Every row gives one point. Any point is a mix of the corners, with weights that add up to 1. It lies inside the corners' shape when no weight is negative. Is each point inside? If not, which corners have a negative weight?

Corners:
(1): [13, 66, -46]
(2): [7, 55, 24]
(3): [19, -51, 36]
(4): [-16, -34, 41]
Points:
[11, -37, 33] => inside
[3, 27, -10] => inside
[7, 24, 6] => inside
[-4, -25, 35] => inside

Corners:
(1): [24, 0, 12, -35, 5, 12, 11, 4, 23, 2, -23]
(2): [20, -17, 0, -25, -18, 48, 12, -17, -16, 22, 28]
(3): [0, -24, -7, -19, -13, 47, 14, 23, -16, 16, -4]
(4): [0, 46, -11, -11, -15, 22, 3, 40, -14, -44, 19]
(5): [37, 16, 0, 32, -4, 24, -33, 27, 30, 8, -41]
(6): [-4, -6, -7, -9, 11, 52, 7, -90, -15, 22, -28]
(7): [66, -44, -16, 19, -23, -50, -18, 31, -17, 18, -23]
(8): [-1, 95, -2, 37, -7, -32, 11, -19, -8, 13, -30]
(9): [-5, -13, 54, 5, -3, 24, 11, 19, -6, 7, 14]
(10): [-10, -33, -5, -16, -19, -29, -37, 20, -5, 8, 27]
(11): [25, 14, -9, -24, 29, 37, -6, 29, -9, -5, -1]
(12): [-14, -39, -4, -2, 39, 18, -2, -14, 77, 4, 16]
Points:
[6, -6, 6, 5, -15, 6, -5, 5, 2, 11, -2] => outside (11)
[9, 8, -2, 8, -4, 12, -3, -3, -6, 11, -8] => outside (1)
[7, -12, -5, 0, 1, 24, -4, -4, -5, 17, -5] => outside (1, 4)
[26, -50, -11, -23, 2, 22, -21, 4, 23, 16, -6] => outside (4, 8, 9)
[3, -13, 4, -6, 8, -6, -3, 44, 20, -6, 14] => outside (2, 5, 6)
[21, -18, -15, 16, 1, -18, -15, 8, 23, 8, -28] => outside (2, 9, 11)
[18, -2, -1, 0, 1, 15, -12, 17, 6, 6, -9] => inside

Corners:
(1): [1, 21, 55, 19, -21, -50, -22, 30, 28, 11, 36, 2, 52, 34, -64, 0, -20, 50, 8, 1]
(2): [-15, -21, -11, -40, -13, 47, -23, 21, -15, -37, 43, 40, 31, -46, 9, -25, 23, -34, -35, -16]
(3): [15, 27, -18, -49, -21, 16, -35, -7, -2, -13, 21, -25, -7, 16, -29, -52, -67, -36, -5, 20]
(4): [2, -58, -5, 5, -19, -28, -50, -50, 0, 5, -23, 24, 39, -20, 46, 21, -10, -2, 0, 25]
(5): [6, 2, 84, 46, 12, -95, -16, 2, 12, 65, 22, -68, 22, -17, -17, 33, -46, 13, -6, -72]
(6): [4, -3, -26, -46, 39, 48, 59, 5, -17, 6, 26, 57, 13, 4, 40, -57, 2, -21, -10, 35]
(7): [-77, 45, 4, 29, -57, -6, 21, -34, 31, 18, -11, 21, 25, 39, -34, -5, -16, -30, 28, -10]
(8): [22, 41, 42, 2, 32, -28, -87, -19, -64, 37, -23, -50, 54, 24, 44, 66, -1, 12, 24, -55]
(9): [-2, 19, -33, 37, 55, -50, -69, -80, -6, -34, -17, -37, 46, -65, 31, 58, 0, 3, 1, 38]
(10): [69, -6, -40, 64, -5, -32, -41, -32, -21, 36, -5, -49, 84, -64, 26, 11, 25, 25, -5, -2]
(11): [-44, 4, -36, -1, 5, 16, 14, 64, 10, -33, -13, 32, 6, 9, 3, -45, -30, -34, 1, -10]
(12): [39, -19, 2, 45, 19, -70, -69, -44, -69, 0, 22, -11, 53, -72, 12, 60, -16, -11, 36, 49]
(13): [21, -10, 7, 22, -15, -6, -21, -7, -24, -41, 2, 49, -38, -47, 67, -94, 58, -1, -18, 25]
(14): [-1, 31, -5, -41, -11, 14, 41, 41, 49, -5, 14, 43, -48, -6, 37, -3, 0, -65, -12, 53]
(15): [-41, 27, -78, -17, -19, -23, 17, 22, 19, -46, 76, 28, -11, 42, 21, -32, -29, -12, -17, -38]
(16): [22, 12, 36, 0, 1, 32, -5, 22, -52, 9, 12, 49, 2, -5, 26, -25, -15, -20, -83, -2]
(17): [21, 16, 36, -54, 14, -38, -18, 40, -45, 39, -1, 63, -2, -57, 16, -21, 29, -4, -68, -23]
(18): [2, 91, 60, 7, -39, -34, -36, -6, 37, 21, -2, -13, 86, -4, 0, -21, -82, 27, 28, -53]
(19): [-45, 18, -20, -17, -5, 24, -64, 31, 3, 26, 30, 88, -29, -41, 21, -14, -11, 0, -28, 23]
(20): [39, -16, -21, 18, -10, -13, -12, -53, -14, -31, -10, 13, -15, -43, -16, 38, -31, 51, 35, 11]
(21): [-69, 28, 10, -30, -51, 4, 32, 59, -20, -1, 36, -16, 19, 18, 14, -22, -42, 27, -10, 10]
Points:
[-22, 19, 30, 14, -8, -18, -15, -4, 4, -3, 21, 17, 16, -8, 33, -12, -4, -1, 2, 0] => outside (3, 10, 11, 17, 20)
[6, -1, 3, 5, -7, -21, -23, -11, -4, 8, 7, 0, 22, -17, 11, 1, -18, 0, -4, -1] => inside
[12, 12, -17, 7, 0, -22, -26, -18, 2, -5, 1, 16, 11, -25, 15, -6, -3, 4, 12, 20] => outside (2, 5, 16, 21)
[2, 7, -6, 2, 3, -12, -26, -13, -19, -4, 3, 11, 18, -24, 24, 3, -9, -8, -5, 2] => outside (1)
[-21, -3, -13, -12, -11, 0, 7, 13, 5, -15, 23, 41, -19, -12, 0, -17, -16, -11, -14, 24] => outside (8, 10, 18)
[29, 22, -21, -4, -11, -8, -57, -43, -9, -10, 5, 30, 10, -41, 39, 5, 6, -21, -9, 11] => outside (1, 5, 6, 11, 21)
[6, 9, 8, 5, -7, -7, -19, 2, -20, -6, 8, 19, 5, -17, 30, -26, 5, -2, -15, 3] => inside
[-9, 15, 3, -5, -5, -12, -19, 3, -8, -4, 13, 14, 11, -10, 13, -9, -19, -5, -6, -2] => outside (10)
[-13, 25, 6, 4, -19, -11, -7, -4, 9, 4, 5, 14, 18, -4, 1, -5, -19, -7, 5, -2] => inside
